Each row is a point. Examples show where two turns around zero, p and q, send a point. Write where each new point lands after one turn and then the other. Backwards means that the second turn is done in reverse. Each puzzle has new turns, and all numbers are rounded.
In the rows, 128 means zero.

Turn p:
[140 144] => [146 137]
[ 89 118] => [ 89 136]
[155 122] => [150 111]
Turn q:
[144 152] => [109 150]
[ 95 130] => [117  97]
[145 103] => [157 137]
Where do these land?
p, then q: [142 128] => [137 138]
q, then p: [ 90 162] => [ 77 123]
q, then p backwards: [140 102] => [152 144]
q, then p: [140 121] => [141 132]

Turn p:
[ 86 105 116 156] => [113 113  95 169]
[121 104 109 120] => [114  99 125 130]
[136 147 138 106] => [121 146 145 109]
[107 115 157 168] => [144 140 119 179]
[133 165 100 122] => [122 142 104  90]
[162 127 126 116] => [145 119 146 104]
[152 133 150 108] => [137 138 162 114]
Turn q:
[118 130 141 126] => [122 118 139 133]
[114 149 110 125] => [104 143 131 115]
[105 114 106 166] => [100 130  91 149]
[140 133 134  73] => [148 116 156  84]
[163 113 149 149] => [166 132 123 157]
Where do these land?
q, then p: [133  93 130 152] => [147  99 103 123]
p, then q: [142 115 109 143] => [148 126 106 119]
q, then p: [ 91 133 124 151] => [109 129 100 156]
q, then p: [121 149 114  77] => [ 93 139 171 120]
q, then p: [144 145 161 150] => [165 149 124 144]
q, then p: [136 133 130  94] => [122 129 162 120]

Turn p:
[171 168 131 141 135 109 158 146 112] => [156 134 135 130 140 137 163 110  74]
[134 166 115 136 152 126 129 144 150] => [162 130 141 117 163 122 144 121 129]
[128 138 159 108 132 143 105 120 121] => [109 121 157 119 135 153 114 140 127]
[102  92 132 122  88 155 126 105 145] => [109 136 105 146 100 149 103 139 172]
[135 131 111 140 153 153 122 115 134] => [134 109 108 110 154 133 121 121 135]
[ 93 128 147 169 109 101 138 158  96] => [101 160 120 161 133  98 159 163 108]
[ 99 103 114 113 156 114 159 132 137] => [124 120 120 104 105  98 159 123 156]
[166  94 114 120 155 148 103 156 138] => [145  60 132 139 131 117 112 122 128]
[104 157 111  93 108 123 138  97 118] => [137 171 131  88 105 141 114 136 131]
[148 102 146 138  92 107 101 107 129] => [102 138 132 167 114 131  92 105 119]
Turn q:
[145 149 159 149 155 116 148 147 148] => [119 131 163 138 151 116 122 142 171]
[133 148 112 138 121 132 125 145 105] => [118 148 114 137 107 113 130 143 131]
[131 124 152 128 125 145  92 120  85] => [147 152 133 136 128 129 162 152  92]
[ 97 112 122 128 125 129 124 143 147] => [123  92 125 129 117 144 119 136 125]
[155  99 116  94 104 123 145 144 151] => [167 120 110 124 114 147 114  96 157]
[120 102  91 122  93 101 167 148 106] => [134 102  87 148  91 103 136  91 143]
[152 110 153 142 135 157 143 118 147] => [134 141 148 155 156 158 122 114 136]
[ 95 107 155 131 136 146  93 119 117] => [134 109 141 132 138 150 150 155  86]
[126 157  97 120  83 137 100  96 155] => [117 150 134  92  90 140  91 107  94]
[138 164 143 114 143 159 140 111 143] => [103 160 144 106 146 154 132 126 143]
[102 125  89 146 161 100 101 112 141] => [111  98 110 110 149 100  91 147  99]
[142 137 148 122 155  91 157 134  91] => [133 131 127 128 151  82 166 127 158]
Where do these land?
p, then q: [122 127 123 151 126 136  71 112 125] => [133 113 127 114 145 119 114 179 105]
p, then q: [106 113 149  95 163 136 136 159  96] => [150  84 126 141 106 142 163 119 159]
p, then q: [123 134 116  94 132 125 123 108 104] => [149 133 124 101 104 139 149 132 123]
q, then p: [122 125 124 140 108 116 129 147 156] => [115 127 132 159 126 131 103 127 139]
p, then q: [160 135 137  99 139 128 161 107 100] => [131 146 108 126 113 151 171  99 112]
p, then q: [118 106 117 135 145 121 155 125 147] => [121 113 123 118 131 124 109  91 134]
q, then p: [109 131 158 151 111 112 128 121 136] => [ 88 133 136 149 119 136 141 128 125]
p, then q: [116 142 108 115 110 135 102 142 214] => [150 152 182 121 162 142  66 132 144]
q, then p backwards: [116 137 104 138 102 177 113  93 127] => [152 138 150 133  97 118 138  90  87]
q, then p: [109 114 102 134 116 114 138 127  99] => [126 147  97 129 108 102 122 121 118]
p, then q: [134 151 138 142 151 116 158 146 122] => [113 133 117 136 147 116 155 107 154]
p, then q: [202 121 160 142 135 121 122 150 110] => [130 132 121 185 156 117 169 120  86]

Turn p:
[128 128 145 148  81 168 118  78 117 169 124 141] => [123 176 132 138 120 157  97  67 139 141 138 152]
[122 106 123 107  92 110 120 118 133 129 143 126] => [131 124 133 127 103 149 139 114 143  92 126 135]
[148 137 114 157 130 135 134  96 126 148  75  80] => [131 144 112 105 115 118  89  96 122 162  86  92]
[105 121 147 141  79 123 156 168 146 149 141 160] => [127 133 158 189 101 148 129 150 158 131 128 155]
[122 120 150 108 148 143 103 171 113 100 140 141] => [144 113 126 139 167 146 137 164 101 110 148 137]
[ 94 120 139 118 129 108 102 152 151 101 132 147] => [139 132 158 134 138 121 136 166 127  84 134 133]
[150 156 113 111 144 150 138 122 135  91 140 100] => [134 137  79 116 146 111 164 130 118 133 114 119]
[ 90 122 123 127 142 129 139 131 112 112 154 123] => [102 116 133 151 149 118 146 125 123 107 138 113]
[147 140  97 123 149 132  72 162 118 117 134 122] => [139 116  94 111 124 116 112 158  76 106 144 138]
[134 152 116 133 162 134 159 143 156 109 127 142] => [121 131 115 127 143  91 146 165 145 154 126 128]
[154 136 156 135 168 120 108 102 135 154 132 106] => [139 142 139  88 122 130 132 117 105 160 156  97]
[124  90 116  85 125 104 134 130 147 164 102 129] => [105 111 143  93 101 167 115 148 158 116 114 121]
[139  98 130 158 131 110 141 101 124 117 138 132] => [145 109 137 129 127 109 123  98 156 128 146 110]
[136 166 124 141 113 125 170 118  78 132 111 144] => [112 106 133 146 137 111 130  92 121 170  96 163]
Turn q:
[109 173 106  98 129 122 130 105 117  89  96 127] => [138 145 103 115 133 126 112 101 152  69 123 101]
[138 114 102 169 118 111 105 131 142 129 146 132] => [140 125 143 162 113 122 129 128 103 128 161 154]
[116 119 139 120 104 176 137 146 115 128  89 152] => [143 136  99  88 107 155 114 128 140 143  97 154]
[144 129 133 125 132  88 127 127 123 116 131  81] => [116 112 154 165 129 123 120 128 122 112 114  92]
[143 119 161 129 102 132 128 122 166 112 124 166] => [149 125 144 119 146 125 103  95 148 161 129 158]
[124 178 135 110 120 118  98 134 150 133 147 110] => [104 139 135 146 131 126 104 138 172 119 162 110]
[125  90 161 140 145 132 139 131  61 149 130 139] => [104 137 143 101 143 159 151 150  78 138  87 139]
[139 144 117 176 137 140 180 144 152 145 129 141] => [175 157 114 151 126 127 168 132 130 167 133 125]
[154 135 113  98 150 139 116 138 145 154 127 126] => [122 114  99 129 141 103 111 161 135 140 139 118]
[102 109 147 105 118 118 136  90  94 172 132 107] => [ 77 146 151  91 110 107 136 131 106 132 105 106]
[133 107 120 144 187 146 101 145 121 101 101  95] => [108  88  81 171 137 145 144 133 115 105 102 142]
[118 112 119 118 125 125 125 150 155 127 141 159] => [149 110 138 115 132 113 133 140 145 131 144 159]
[119 135 110 133  97 117 143 101 123 108 173 128] => [139 130 160 113 115 133 140 100 118 118 169 104]
Where do these land?
p, then q: [131 138 138 122 107 140 123 151 118 134  92 174] => [132 142 110 119 158 136 112 145 131 138 129 180]
p, then q: [127 110 122 167 116 147 146 146 116  76 127 149] => [145 118 126 184 152 110 139 122  98 128 137 156]
q, then p: [126 113 133 116 134 106 182 136 118 128 157 114] => [139 111 133 130 131 163 145 129 135 162 105  91]
q, then p: [115 139 137 137 160 138 128  92 129 145 143 145] => [ 82 121 139 124 133 104 154 125 127 137 129 125]
q, then p: [132 115 145 128  96 128 123 139 135 137 149 138] => [132 142 145 130 123 161 131 131 124 134 150 140]
q, then p: [139 150  88 111 118 184 125  98 137 130 150 112] => [ 97 126  86 132  87 135 151 103 125  87 139 117]
p, then q: [147 119 144 134 133  90 116 114 143 113 116 160] => [132 106 153 123 164 115  99 129 137 152 123 126]
p, then q: [125 130  97 120  97 128 130 106 127 155 123 125] => [129 144 124 107 105 118 111  98 141 112 139 142]
q, then p backwards: [112 153 157 128 141  68 134 130 168 131 126 148] => [ 88 133 150 156 122 128 152 105 149  91 119 168]
q, then p: [ 97 119 174 151 141 124  93 120  98  96 147  92] => [109 165 146 163 192 126 115 111 151 118 126 111]
q, then p: [133  97  91 140 142 124 139 166 145 123 133 103] => [156  90 118 161 109 136 107 126 158 136 128 122]
p, then q: [147 135 154 154 133 125  98 131 139 129  89 100] => [105 134 115 144 135 140  78 152 115 131 118 104]
q, then p: [116 124 133  83 144 165 113 135 102 134  70 126] => [107 125 109 102 136 124  96 164 130  81  86 145]
q, then p: [143 151  80 101 128 125 143 127 116 162 170 107] => [130 100 108 160  95 145 168 136  95 114 123  97]
